Every row gives one point. To make a cloud, some directions were put in groups of two or more. Within a group, all points are equally far from the middle, so they leave a hole (a ring in 2 directions, a hollow ball in 3). The other directions are filled evenly. Then the cloud was stretched, turned, moved and blurred a little. Count the holes, and give their numbers of directions, smallest first.
(in the rows, 128 means zero)

Cloud:
[[107 141 126]
 [172 132  52]
 [ 74  78 132]
 [150  47 123]
 [101  84 160]
 [207 104 136]
 [ 97 127 132]
 [214 108 101]
 [117 111  49]
 [105  92 165]
 [142 155  84]
 [114  38 135]
 [229 131 114]
 [130 166 122]
 [ 72  75 130]
 [167 149  65]
 [202 115  64]
 [103 135 141]
 [188 157  70]
 [ 77  97  92]
 [104 135 149]]
Holes: 1 (2)

Cloud, 27 rows:
[[113 143 122 164]
 [154  19 119 137]
 [186  87 130 140]
 [147 171 170 162]
 [171 140 215 175]
 [142  98 163 109]
 [101 144  79 178]
 [138 197 161 187]
 [142 151  91 173]
 [104 154  85 167]
 [106  63  64 115]
 [173 120 171 142]
 [175 119 160 116]
 [ 97 111  62 127]
 [ 98   7 103 114]
 [164  69 164 127]
 [ 83 143 185 139]
 [ 87  70 108 126]
 [160 165 120 130]
 [105  69 128  96]
 [161 128 101 134]
 [112 115  33 145]
 [100 114  77 175]
 [133 124 203 160]
 [130 133 160 135]
 [141 110 161 193]
 [132  96 121 165]]
Holes: 0

Cloud (30 x 4):
[[ 79 197 121  72]
 [ 89 118  44 118]
 [ 69 154 102 155]
 [189 167  92 139]
 [138  77 178 160]
 [180 126 179 149]
 [ 27 126 149 191]
 [131 100  97 150]
 [136 142 144  91]
 [102 192 127 108]
 [ 88 169 168  46]
 [171  98 111 171]
 [130 117 198  81]
 [111 164  78 131]
 [129 142  78 103]
 [135 131 137 136]
 [163 192 143 134]
 [ 68 119 101 176]
 [149  64 139 198]
 [ 65 144 186 159]
 [141 203 150 129]
 [131 166 162 170]
 [ 42 200 116 121]
 [ 50  73  73 112]
 [108  83  71 150]
 [ 37 117 116 142]
 [163 120  60 134]
 [ 80 131  76 142]
 [101 211 225 133]
 [123 164 105 117]]
Holes: 0

Cloud:
[[ 70 169 184 111 133 145]
 [180 106 147  84 134 119]
 [144  61 110 121 184 180]
 [111 187 128 125 162 168]
 [137  78  87 168 164 165]
 [ 52 127 117  62 120 199]
 [165  74  66 110 186 196]
 [188 110  59 152 148 177]
 [ 72 106 168  75 161 195]
 [155 167  88 105 167 203]
 [183  87  98  56 104 127]
 [ 27 101 137 116 122 119]
 [161 142 169 153 153 193]
 [ 65  79 143 147  74 159]
 [141 134  60 146 116 104]
 [143  99 166 163  88 160]
 [ 43 124 161  73 143 163]
 [136 106  90 202 155 160]
 [141  39  80  61 134 179]
 [156  78 127 126 212 144]
 [143 127 136 237 139 161]
 [171  98 152 104 117 124]
 [106 163  44 136 134 111]
 [ 89 106 162 162  68 130]
 [152  98 196 119 124 145]
 [149 161 149 139 163 198]
 [114 151  64 171  79 163]
 [ 87  97  94 110  53 148]
 [ 36 136 134 174 182 130]
 [141  47  96  46  92 131]
 [108  47  96  87 144  93]
 [169  95 139  65 121 144]
 [159  94 147 171 209 144]
 [ 49 157 112 128  71 195]
 [ 75  58 166 147 122 120]
 [ 71 130 100 195 163 133]
 [132 156 137 119 234 135]
 [ 97  87  99 164 162 115]
 [ 77 167 106 142 193  76]
 [ 46 113  83  88 167 104]
 [163  92  77 104  68 169]
 [139 140  78  93 221 179]
 [180 118  79 122 199 191]
 [ 75 106  50 140 147 143]
 [106 142  96 189  62 180]
 [130  56 172  88 123 148]
 [185 132 104 143 173 193]
 [ 97 196  74 142 138 204]
 [ 88 192 198 152 177 120]
 [ 67  69 137 136 139 100]
 [120  61 141 144 183  93]
 [122 112 126 206 170 108]
 [168 119 152 118 129 177]
 [105 157  87 149 105 102]
 [ 57  96 120 103  75 121]]
Holes: 2 (2, 2)

Cloud (75 x 8):
[[141 110 181 129 160 171 164  79]
 [203 132  92 147 162  54 153 102]
 [173 102 198  58 133 130 120  71]
 [186 105  78  95 115  87 127  97]
 [ 93 112  81 118 101 138 149 101]
 [ 90 100 151  92 170 217  91 149]
 [114  65 125 135  45  89 160  70]
 [135 121  81 100 135 135  94 115]
 [ 73 155 109 177  77 130 114  96]
 [107 142 102  77 134 106 138 171]
 [175  71 115  84 126  77 140  59]
 [159 108 116 141 184 191 194  87]
 [161  91  87 147 129 171 153  77]
 [182 126 116  79 113 107 170  66]
 [179 160 134  62 107 148 120  83]
 [119 128 171  71 170 150 120 178]
 [103 101  81 165 105 126 125 166]
 [154 124 155  67 117 183 130  71]
 [109 130 160 125 113 125 115  48]
 [124  24 127 169 106 115 161 138]
 [134 101 175  54 142 138 170 138]
 [ 57 150 148  41  85 150 127 114]
 [112 162  83 119  93 164  95 165]
 [201 130  98 131 108  86 192 100]
 [190 116 142 148 123 102 167  89]
 [ 93  76 184 108  78 167 166  72]
 [148  95 106 122 108 121 162  61]
 [123 180 134 134  66 115 108  88]
 [ 72 121 101 116 135  86 179 116]
 [ 72 156 171  69 128 147 101 138]
 [ 99 107 155 109  88 105 104 191]
 [177  79 113 173 112 112 190 118]
 [128 118 127 127  84 190 181 105]
 [151  72 171 125 170 130 131  41]
 [144 143  70 144 169 143 111 122]
 [169 147 118  84 162 105 197  64]
 [ 98 171 162  42 151 186  97 106]
 [107 131 115 116 155 206  99 169]
 [150 153  61 107 163 103 162 102]
 [110 123 144 146  91  57 162  92]
 [130 160 174  53 151 171  99  92]
 [106  95 140 152 126 159  64 151]
 [ 97 143  74 153 132 116 142 128]
 [135 120 156 125 146 193 100 184]
 [120 151  98  31 123 134 145  61]
 [131  84 174 153  88 145 154  78]
 [101 110 181  87  96 200 116 111]
 [165  90  82 155 152 166 165 149]
 [130 124  85 138 134  96 114  80]
 [174  76  81 179 144 134 141 162]
 [123 108  82 116 140 127 118  97]
 [181  82 199  65 142 132 143  73]
 [110 130  65 175  95 108 171 132]
 [ 83 134 113 180 148 221 102 187]
 [104  87  85 175  78  84 137 132]
 [ 80 137 195  96 121 144 184 107]
 [149 118 149 141 109 191 183 103]
 [142  84 180  99 131 150 132  14]
 [110 126 160 114 104 122 186  76]
 [130 150 162  49 147 217 111  82]
 [ 88 150 150 133 151 119 117 132]
 [ 81 131 150 127 162 142 107 174]
 [138 185 143  83 141 106 152  50]
 [131 178  52  95 124 103 152  40]
 [170 169  62  91 133  98 140 169]
 [118 210  86  98 116 133 146   7]
 [ 75 129 124  69 113 166 109 131]
 [113 137 152  60  95 120 149 142]
 [129 112 153 106 221 191 107 184]
 [115  91 141  80 150 209 136 130]
 [ 75 115 204  86 100 182 116 104]
 [ 42 120 130 135 150 164 104 119]
 [152 126  68 120  81  93 127 157]
 [136  95 100  83  84  83 124 101]
 [ 91 103 119  98 111 129 197 138]]
Holes: 1 (3)

Cloud, 81 rows:
[[116  73 148 169  84 193 180 145]
 [104  69 121 177 165 137 138 115]
 [143 131 121 101 176  30 123 185]
 [174 146 177  93 149 183 185 137]
 [109 104 123 147  68 125 186  74]
 [178  71 128 168 116  56  90 148]
 [148 129 107  83 206 105 170 118]
 [153 130  90  97 112  67 158  60]
 [128  70  54  86  93 123 112  78]
 [ 87 119 109  88 107 110 190 123]
 [120 123 189 148 162 171  91  97]
 [146  67  82 153 140 161 139 130]
 [ 58 115  73  76 175 100 162 131]
 [ 53 169 140 128 147 150 115 107]
 [130  60  99 127 160 153  72  84]
 [ 82 130  82 117 196 129  57 180]
 [ 63 129  92  98 131 105  56 114]
 [203  90 168  60 142  80 126 118]
 [146  90  99  88 138  72 113 191]
 [ 90 134 159  86 187  77 173 162]
 [146 126 157  67 164 181 215 116]
 [132 171 159  99  90 122 131  59]
 [132  57 174 145 113 163 154 175]
 [135 123 126  63 207  34  82 103]
 [100 100 180 159 182  68 133 133]
 [ 98 105 154 181 176  61 127 179]
 [178 119 149 126 196  88 152  72]
 [158  58 136  38 158 141 143 139]
 [161  90 110 195 106  51 108 134]
 [115 183  93  67  98 130 120  74]
 [107  98 165 200 168 103 153 117]
 [ 70 138  79 154  80 125  96  54]
 [ 66 123 129 129 165 170  77 105]
 [ 85  82 131 176 155 175 157 154]
 [161 167 116  66 142  64  69  98]
 [125 126 114  14 181 169 134  33]
 [121  82 111 118  86 208 132  34]
 [132 101 143 174 122 199  66 149]
 [139 142 105 141 191  96  39 105]
 [ 78 137 157 162 144 205 177 136]
 [110 125  33 117 129  68  48  73]
 [135 136 142 135  67 217 134  56]
 [ 95 101  45 119 162  56 110 107]
 [ 91 157  34  56 141  96  56 104]
 [107 159 167 154  91 123  95 125]
 [132  93 127 165  79 204  94  64]
 [116 119  95 178 107 221 156 120]
 [ 72 137  83 106  90 143 164 152]
 [139 131 139  55 204 128 199 111]
 [146 137 115 133 212  82 116 178]
 [182 125 119 102 171 157  60 151]
 [ 91  98 112 187 155 103 138  81]
 [147 135 201 162 119 207 134 139]
 [132  98 173  47 139 195 112  84]
 [176 120 191 164 141 163 103  64]
 [106 148 189 158 138  79 206 114]
 [165 146 128 175  67 193 115  82]
 [169  82 200  65 212 112 131 117]
 [113 100  62  77 108 187  88 173]
 [ 99 100 132  76 203 154 139 187]
 [155 103 100  98  82 132 176  50]
 [142 163  96 154 184 115 125 140]
 [178 101 175 209 128 162 155 158]
 [ 87 122 141 173 142  83  77  91]
 [ 96 151 120  68 142 223 145  46]
 [198  75 229  97 150 122 149 126]
 [110 171  45 106 185 109  83 131]
 [207  90 191  97 181 119 155 161]
 [148 160 105  69  86 135 122  44]
 [ 62 126 141 170 123 103 171 159]
 [ 81 166  58  38 148 104  90  67]
 [ 60 188 109 108 124 145 135  58]
 [124  50 137 140 100 120 122 155]
 [140 131 121 106 160 172 211  93]
 [203 130 207 113 116 155 120  67]
 [ 91 102 119 147 131 207  90  71]
 [ 89 115 165 163 110  86 168  95]
 [110 118  32 150  67 176  85 140]
 [120  90 135 110 185 148  46 115]
 [206  73 148  52 158 107 124 116]
 [112  97 128 140  67 143 196  91]]
Holes: 3 (2, 2, 4)

Cloud (107 x 9):
[[ 65 109 103 115 145 141  70 122 116]
 [149 168 140 150 168 123 129 112  84]
 [ 98 137 142  98 126 111  68  83 112]
 [178 124 152 133  65 137 117  92 150]
 [213 100 143 117 142  88 127 119  47]
 [171 125  92 144 152 135  95  70 108]
 [ 96 104 142  85 174 155 109 177 203]
 [ 86  52 141 138  87  88 163 159 132]
 [193  94 141 153 194  91 189  70 147]
 [145  43  94 153 137 122 108  95 135]
 [113 114 157 117 195 124 138 140 122]
 [ 70  70 155  75 104 136 121 166 168]
 [ 62 178 131  83 198 139 125 118  89]
 [105 160 141 174  86 131 125 161 159]
 [ 76  99  88  33  76 157  81 144 141]
 [107 101 102  91 144 119 102 124 197]
 [ 95 100 162 123 154  48 124 106 129]
 [ 81  81 128 132 104  67 124 161 112]
 [156  32  47 133 166 163 151 171 153]
 [141  67 135  48 127  67 168  99  97]
 [200  91  55 103  23 109  91 108 101]
 [157  56  71 109  67 170  93  98 157]
 [125 114 103 173 146 136 117  58 124]
 [ 76 172 133 169 139 104 148  91 136]
 [179 125 157 105 102  99 136  73 150]
 [164  43 109 139 157 132 135 117 203]
 [157 134 142 119 193  97 150 157 169]
 [187 145 171 100 130 124 160  66 120]
 [158 100 117  86 105 175  67 101 157]
 [ 52 132 140 114 189 162 179 153  75]
 [171  47 130 174 162 146 126 143 190]
 [118  39 141 171  80 172 155 111 165]
 [ 77  99  85 100  46 188 104 152  81]
 [122 159 160  69 128 206  98  89 133]
 [ 99 123 103  73  49 154  84 175  98]
 [195  91 111 194 127 144 187 134 197]
 [191  82  69 102 136  83 146 155  74]
 [ 92 131 125 127 154 132  73 133 180]
 [132 117  98  46 109 111  86 112 149]
 [172  71 141  99 168  61 165 142  99]
 [105 152  59  75 159 144 167 146 123]
 [227 127 138 153 136 165 157 138 124]
 [168  91 140 105  68 156 107 180 119]
 [155  80 143 106 126 138 196  97 142]
 [151 130 138 114  59 151  93  86 124]
 [ 83 117 165 129 165 156 146 164  57]
 [155 149 121  96 144 199 113 108 171]
 [121 108 119  33 104 150  68 137  95]
 [106  83  77 108 168 144 160 172  82]
 [172 136  79 106 137 206  86  91 123]
 [125  99  68  70 120 148  76 182 132]
 [159 130  89  61 164 195  99 146  88]
 [134 215 132 161 129 107 107  85 154]
 [114 157 138 143 146 145  59 107 191]
 [ 77  94  85  39 151 161 127 112 141]
 [ 96 112 170 108 126 123 137 178  71]
 [216  99 144 152  38 136 111 133 125]
 [164  46 175 140 129  98 190 161  78]
 [172  60 121 105 193 105 165 101 101]
 [ 79 120 149  89 172 178 130  88 118]
 [ 98 104 111  77  82 114  78  94  84]
 [114 114 182  67 108 103 107 154 115]
 [ 75 108  99 133 137 137 112 199 143]
 [101 123  97  71 169 187 184 138 107]
 [124 103 149 118 119 155  86  82 146]
 [127  85 135  90 150 169  97 178 178]
 [140  88 106  36 156  58 142  95  64]
 [ 79 111  89 124  52 142 112 122 109]
 [127 141  90  39 173 167 138 110 134]
 [147 118 153 203  97 185 122 141  91]
 [199  22 153 119 180 120 185 167 155]
 [228 126 120 145 160 102 174 135 115]
 [ 45  74 162  81 121 126 115 142 120]
 [142  75 196 136 164 101 136 130 112]
 [173  65 110 139 115 106 133 179 139]
 [205 101 158 127 195 169 167 115 132]
 [ 92 189 166 110 160 155 152 117 111]
 [144  69 151 121 105 173 199 159 132]
 [192  64  98  79  64 132 101 147  82]
 [196  95 132 106 158  87 123  66  94]
 [121 143 159 151  95 127 127 156  79]
 [164 103  80  96 118  96 169  45  60]
 [157 142 158 139  93 101 158 150 115]
 [186 106 135 174 160 134 196 119 135]
 [ 96 157 133 131 180 107 135  83 140]
 [101 138 183  77 154 180 147 109 174]
 [171  93 189 115  61 138 115 115  86]
 [150  79 101 133  62  94 117 116   7]
 [117 113 130  57 187 170 126 136 167]
 [ 99 111 188 102 101 102  92 125  86]
 [ 93 121  85 125 175 152 171 171 164]
 [115  10 161 136  97 144 140 137  89]
 [167 102  86 107  78  92 140  79 127]
 [122  51 179 164  88 153 171 162 110]
 [107 119 143 145 165  90 192 168 102]
 [236  78 121 151  92 114  72  83 170]
 [137 109 166 106 116 102 189  74  72]
 [140 114 114 107  62 139  89  79 112]
 [111 105 100 116  79 171 103 195 107]
 [163  40 101 101  61 149 100 151 144]
 [130 112  98  59 137 182 108  94 136]
 [ 35 125 115  71 206  94 142 117  93]
 [126  69 114 157 129 150 163 175  91]
 [134 141 172  96 150 182  65 173 183]
 [ 92 108 145 114  74 143 136 167 110]
 [136 126  84 135 187  90 145 143 198]
 [107 149 133 130 160 186 114  97 136]]
Holes: 1 (3)
